Each point is reached from the start by the listed moves, each made once or not at all, plus a little noise. Is the number of moves made odd or even? Then give how often each move was made.

Moves:
(1): [23 38]
(2): [-37  18]
Start: [-18   7]
Points:
[-18   8] -> even (0, 0)
[-29  60] -> even (1, 1)

Moves:
(1): [ 30  -6 -18   9   3  -1   3]
(2): [ 14  25   3   4  14   6 -14]
(3): [21 -4 28 13 14 -1 -1]
(4): [-4 -5 -5 31  6 26 -6]
Start: [ -1   1  11   6  -1 -12  -5]
Points:
[ 34  22  41  22  26  -8 -20] -> even (0, 1, 1, 0)
[ 14  -6  32  48  19  13 -11] -> even (0, 0, 1, 1)
[ 43 -12  15  60  20  14  -8] -> odd (1, 0, 1, 1)
[ 50  -7  21  27  15 -14  -2] -> even (1, 0, 1, 0)

Moves:
(1): [11 -4 13  8  4 18  4 -4  5 -1]
(2): [11  6  0  5  3  2 12  6 -1  6]
(3): [-12  -4  20   0 -12 -13   3  -1   6  -9]
(4): [  3  -2  -1  20  -4  -2 -11  -4   3   5]
(5): [ -4   2   1  10  13  -4   3   7 -10  -7]
(6): [-10   9   7  -1  -8  10   7  -3   2   0]
(7): [  0 -15   0   5 -13   8  14 -14 -16  -8]
(8): [ -8 -11  -4  -1  -3   7   9  17  13   4]
Start: [-4 -3  3 17 -4  3  6 10 -6  7]
Points:
[-8  3 45 60 -6 15 22 12 -1  0] -> even (1, 1, 1, 1, 1, 1, 0, 0)
[ -9  -7  19  22 -11  38  24  23  16   8] -> odd (1, 0, 0, 0, 0, 1, 0, 1)
[-17   4   7  29   0  20  37  37  -4  10] -> even (0, 1, 0, 0, 1, 1, 0, 1)
[ -2 -22  -4  24 -14  23  41  19 -10   9] -> odd (0, 1, 0, 0, 0, 0, 1, 1)
[  4   5   2  35  13   0  23  27 -17   7] -> even (0, 1, 0, 0, 1, 0, 0, 0)
[ -4 -14  12  53   4  21   9  24   4   8] -> even (1, 0, 0, 1, 1, 0, 0, 1)

Moves:
(1): [ 14  -9   5   4   0  -7   6   8  -4   3 -11   3   1   0]
(2): [12  9  0 -2 -9  0 -6 -1 -7 -3  1  3  6 -1]
(3): [-2  0 16  1 -7 -1 -6  0 -1 -2  3  6 -5  2]
(4): [ 1  9  5 17  0  7  0 -3  1 -2 -2 -2  2 -1]
(5): [  7  10   0 -16   8   8  -1   0   9   4 -12   8   0  -1]
(6): [ 7  7 -1 -8 -6 27  3  4 -2 10 -5  0  6 -2]
(7): [  1   6  -1  -1  -1   0  16  -7   1   5   0  -9  -1 -10]
(8): [-4  8  2  1 -3  0  0  6  1  2  1  1 -5  0]
(9): [  2   8   4   4 -10   6  -1  -1  10   5  -3   1   3   4]
(10): [ 5  4  0  4  2 -1 -2 -1  1 10 10 -2  3 -5]
(11): [  2   1   0   0  -2   0  -2   1   6  -3   6   6 -10   2]
(12): [-6  1 -2  5 -5  1 -8 -4  0  1  0 12 -1 -3]
Start: [-15   6  -5  -6  -1  12   7   2  11  -2 -12  -7   4  -6]
Points:
[ -4  53  20   3 -21  57  -8   5  31  26 -20  17   8 -10] -> even (0, 0, 1, 1, 1, 1, 0, 1, 1, 1, 0, 1)
[ -1  40   2 -26 -12  53   8  13  30  18 -32   4   8  -5] -> even (0, 0, 0, 0, 1, 1, 0, 1, 1, 0, 0, 0)
[ -1  47   1  -5 -17  60  14 -10  36  16 -28  10   5 -17] -> odd (0, 0, 0, 1, 1, 1, 1, 0, 1, 0, 1, 1)
[ -1  27  -3  -4 -12  11   0   6   6   8   0  -5   8 -11] -> odd (0, 1, 0, 0, 0, 0, 0, 1, 0, 1, 0, 0)
[ 24  32   2 -27 -11  38   8  19   8  14 -38   9  12 -11] -> odd (1, 1, 0, 0, 1, 1, 0, 1, 0, 0, 0, 0)

Moves:
(1): [10  8 11  7 -6  3  1  2 14 -1  2 -2  6 -5 -3 10  7  4  3 -4 -8]
(2): [  5  12  -7  -2   6 -10  -6   4  -4   1  -7  -8   1   6   4  -1   5  10
 -12  -5  13]
(3): [ -7  -1  15   8   2 -10   0   2   1  -1  -8  -9   3   0 -11   3   1  -1
   6  -1   7]
(4): [ 6 -3 -5 14  5 13 -6  8  3  1  0 -8  7 -9 -3  6  6 -5 -5  3  4]
(5): [ -4   6 -10  -3  17   4   2  -5   0  -2  -4  -1 -13  -1  -1   4  -4  -6
  -5  12   3]
(6): [ -3   0   5   0   1  14   1   1   3  -4   1  -1  -5  10  -4   5 -15  10
   2   9  -4]
(7): [13 11  3 10 -7  0 12  2 -9 -4 13 -5  2 -1  0  7 -1  6  2  2  3]
(8): [  3   1   1  -2   6 -17  -2   5   9   1   0  10   1   0 -24  -8 -14  -8
   4  13   2]
(9): [ -2   1   0  -6  -2  -5   6   0   8  -5   5  -4   4   7   1 -11   0   1
   5  -2  -3]
(10): [ -2 -12  -4   2  -8   9   5  -3  10  12 -19  -4  -1  -8   5  -6  -3  10
  -1  -2  -5]
(11): [-7 -5 -3  6 -4 -3 -1 -7  3 12 18  6 -9  9 -8 -4 -6  6  0  1 -7]
(12): [-10   5   2   0   4  -7   4   6  -3  -8  -7   6  -6  -4   8  -2   8  -5
  -5  -9  17]
(13): [-12  -9   9  -5   2   0  12   6   0  13  -9  10   6 -10   3  -6   8   2
   0   2   1]
(14): [  5  -3 -12 -10  -6   5   4   5  10   0 -13 -10   9  12 -17  10   1  -1
 -10  -9  -8]
(15): [ 8 -3 -3 11 10  1  3  2  0  2 -1 -3  2  4 10 13  4 -7 -2  3 10]
(16): [-11   8   2   9  -7  -6   0   4   3   6   8   2   5 -10   5  12   0   1
   9   2   3]
(17): [ -1   2  -6  -3 -13  -3   0  10  -4   1   3  -2  -9   4   6   0   9  -2
   0  -1  -3]
(18): [ -1 -13   1   6   2  -1   2   8   5   4   7  -2  -8 -12   2  12  -3  11
   0   1   3]
Start: [-10   2 -14  14 -20   4   4   5   0   8   8  -8  19  10  -3   6 -16   0
  19  11   8]
Points:
[ -5   0 -21  33 -40  10  30  13  27  23  32 -21 -12   3  -6  18 -12  30
  22  17  -9] -> even (1, 0, 0, 0, 1, 0, 1, 0, 1, 1, 1, 0, 0, 0, 0, 0, 1, 1)
[-27   5  -5  49 -20  -3  16  23  33  19  38 -23  -6  17  -4  50 -23  19
  38  30  11] -> even (1, 0, 1, 0, 1, 1, 0, 0, 1, 0, 1, 0, 0, 0, 1, 1, 1, 1)
[-31  -9  -9  39 -14   5  20  37  60  44 -12 -30  22   2 -54  35 -32  32
  14  29  14] -> even (1, 1, 1, 1, 1, 1, 0, 1, 1, 1, 1, 0, 1, 1, 0, 1, 0, 1)

Moves:
(1): [  4  -3   3 -10  -1   5   0  -1  -2   3   5 -14 -13   2  -6  -7 -10   3
   4  -3  -5   2  -3   5  -1]
(2): [ 16   5   0  -1   8   1 -11  -7   2  -8  16  -2  -6  -9  15   9  -5   6
   9  -3 -10  -2  -3  -3   3]
(3): [-2 -2 11  5  6 -1 -5 -1 -2 -1  1  2  1  2 -4  1 -7 -7  4  1 -2 -5 -8 -5
  2]
(4): [  6   1   1   3  10  10  -3  -1   2  10   8   1  -1  -1 -10   5   1   5
  -4  -8  -7  -1   4   5   8]
(5): [ 0 -4  2 -5 10 -6 -1  6 -1 -3 -2 -1  2 -6 -1 -6  3  7  6  5 -8  2 -5 -4
  3]
(6): [ -8   0   1   5  -9  14   2  -3  -1   0   6  -4  -9   9  13   6  10  11
 -10  10   1  -7   7   0   3]
(7): [  2 -10  -5   5  -1   3   4 -13   1   1  -2  -5   5  -9  -1   7 -10   8
  -4  -8  10 -15  13  -5   3]
(8): [  4   9  10 -14   8  -5   1  14 -11   1   5  -2  11  -3  -4   8  10  -5
   6  -6   7   1   3 -11   5]
(9): [  7  -1   5   7 -14   6   1   5  -3  -2   6  -2  10  13  -5 -17 -14  -3
   3   3   3 -16  -3   3   0]
(10): [ -6   8   1 -10   2   3  -2  -3   4   0  -4  -3  -1  -7  -2   5   0   0
 -13  -3  -8   0   5   0  -8]
(11): [ -3  -8  -3   4  11  -7  -8   1  -7  -4  12  -4  10  16  -1  10   1   7
   3   5  -2   2 -10   0   4]
(12): [ -1  -3 -12  -7  -4   1  -2  -8  -5  10 -13  11   0   3  -3 -10   7  -2
   1  12   3   2  -7  -5  -3]
(13): [ -7  -5   3  -1  -1   7   1  -8  -6 -12   0   2   3   4   4  -3  15  -9
   5  -6  10  -4   5   6 -18]
(14): [  2   7  -1  -2   0  -7   1   0  -1  -1  -7   2  -6   5  -5   7   3   2
   7   4   0 -10  -1   2  -2]
(15): [ -1   1   7  -1  -3 -12   0  -8   2   8  -3  -5   4   8   3   2   5   0
  -2  -3   1  -4   2   6  -2]
(16): [  1  -9   2  -8 -10   4  -8  10   5  -2   1  -5  -4  -7   0   5   4  -4
  -2   1  -1   2   4   6  -2]
(17): [ -5   0   0  -8  -7 -11   1   5  -2 -11  11  13   2  -1  -8 -10  -1   0
   1   4  -3  -2   5  -4  11]
(18): [ -9  -4  -6   3 -13   0  -7  -4 -12  -1  -8  -3   6   8  -1  -3  -6  20
  -8 -15  -5   4  -6  -2  -2]
(19): [  1  -8  -4  14   1  -7   1 -10  -2   1   3 -14   8   0  -6   0   2   5
   1   2 -12   5  -3 -13   1]
(20): [ 12  -5   2   8  -5   7   2  -8  -7 -10   0   4   3   2  -6  -4  -5   1
 -17   3   2  12   1   6   5]
(21): [  0   0   0  -1  -1   3 -10   2   7   1  -9  11 -10   1  -3   1  -4  10
  -4   0  12  16   5  -1 -15]
(22): [-2 -2  5  1 -7  0 12 -4 14 -2  1 -2  5  3 -4  7  2 10 -1 -7  3 -1 -4  1
  1]
(23): [ -2  -5   1  -8   2  -1   8  -3   1  -7  -4   9   0  -2   6   3  -1  -4
   3   6 -14  13   5  -2  -4]
(24): [  1   3   0   9 -11   9   9  -2  -4   2   2   6   0 -11   0  -6 -10   7
   3   6   3   8  -4   7  -4]
Start: [ -1 -17  12  -1  -3  11  -4  15   6  -7   4 -20 -13   3  -1  -8   1  -2
   1  18   3  -8  10  -3  -9]
Points:
[  6 -40  10  -1  10  -9  -6 -10 -27  -6  24 -22  16  25 -28   8  29  37
 -12  41  -4 -22  19 -31  27] -> even (0, 0, 0, 1, 1, 1, 1, 1, 0, 0, 1, 1, 0, 1, 1, 0, 1, 0, 1, 1, 0, 0, 0, 0)
[  7 -25  23  14 -28  45  12 -19  -3 -11  31 -41  12  -6   1  20 -20  60
 -14  -5 -27 -20  26 -25  -2] -> even (0, 1, 0, 1, 0, 1, 1, 1, 1, 1, 0, 0, 0, 0, 0, 0, 0, 1, 1, 0, 0, 1, 1, 1)
[ 15 -35  33   2 -37  23  16  15   0 -32  12 -34   3  22 -11   6  11  11
  -8  36  -8  -9  21 -13   1] -> odd (0, 0, 0, 0, 0, 1, 0, 1, 1, 0, 0, 0, 0, 1, 0, 1, 0, 0, 1, 1, 0, 1, 1, 0)
[ 13 -55  26   0 -26  54  -2  19 -34 -19  35 -37   7  16 -18  -6 -22  51
 -15  19 -12  -3  18   1   9] -> odd (1, 0, 0, 1, 1, 1, 1, 1, 1, 0, 1, 0, 0, 0, 0, 1, 0, 1, 0, 1, 0, 0, 1, 1)
[ -2 -19  19 -27 -36  16  -2 -28   0 -17  -9 -27 -11  32  -1 -13  -2  21
   9   4 -15 -24  -1   9 -44] -> odd (1, 1, 0, 0, 0, 0, 0, 0, 1, 1, 0, 1, 1, 1, 1, 0, 0, 1, 0, 0, 0, 1, 1, 0)
[  2 -34   9 -25 -14  -8 -39  20 -23 -25  31 -33  24  11 -19 -14   5  27
   8  23 -31 -12 -10 -37   2] -> odd (0, 1, 0, 0, 1, 0, 0, 1, 1, 1, 1, 1, 0, 0, 0, 1, 1, 1, 1, 0, 0, 0, 0, 0)
[ 13 -51  34  -4 -38  33  -2  -3 -18 -20  41 -49   3  20 -27 -16  10  10
 -18  13   8 -35  47   0   4] -> even (1, 0, 0, 1, 0, 1, 1, 1, 1, 0, 0, 0, 1, 0, 1, 1, 1, 0, 1, 1, 0, 0, 0, 0)
[  7 -26  34   3 -15  32  -6  -7  -7   3  16 -50 -11  32 -21   1  12  29
   2   0  22 -42  37  -7 -27] -> odd (1, 0, 0, 1, 0, 1, 1, 1, 1, 0, 0, 0, 1, 1, 1, 0, 0, 0, 1, 0, 1, 0, 0, 0)
[  1 -47  27 -12 -13  11  -1 -12 -22 -23  34 -33  25  31 -34   3   4  39
 -16 -25  14 -15  23   1   6] -> odd (1, 0, 0, 1, 0, 0, 1, 1, 0, 0, 1, 0, 1, 0, 1, 0, 1, 1, 0, 1, 0, 1, 0, 0)
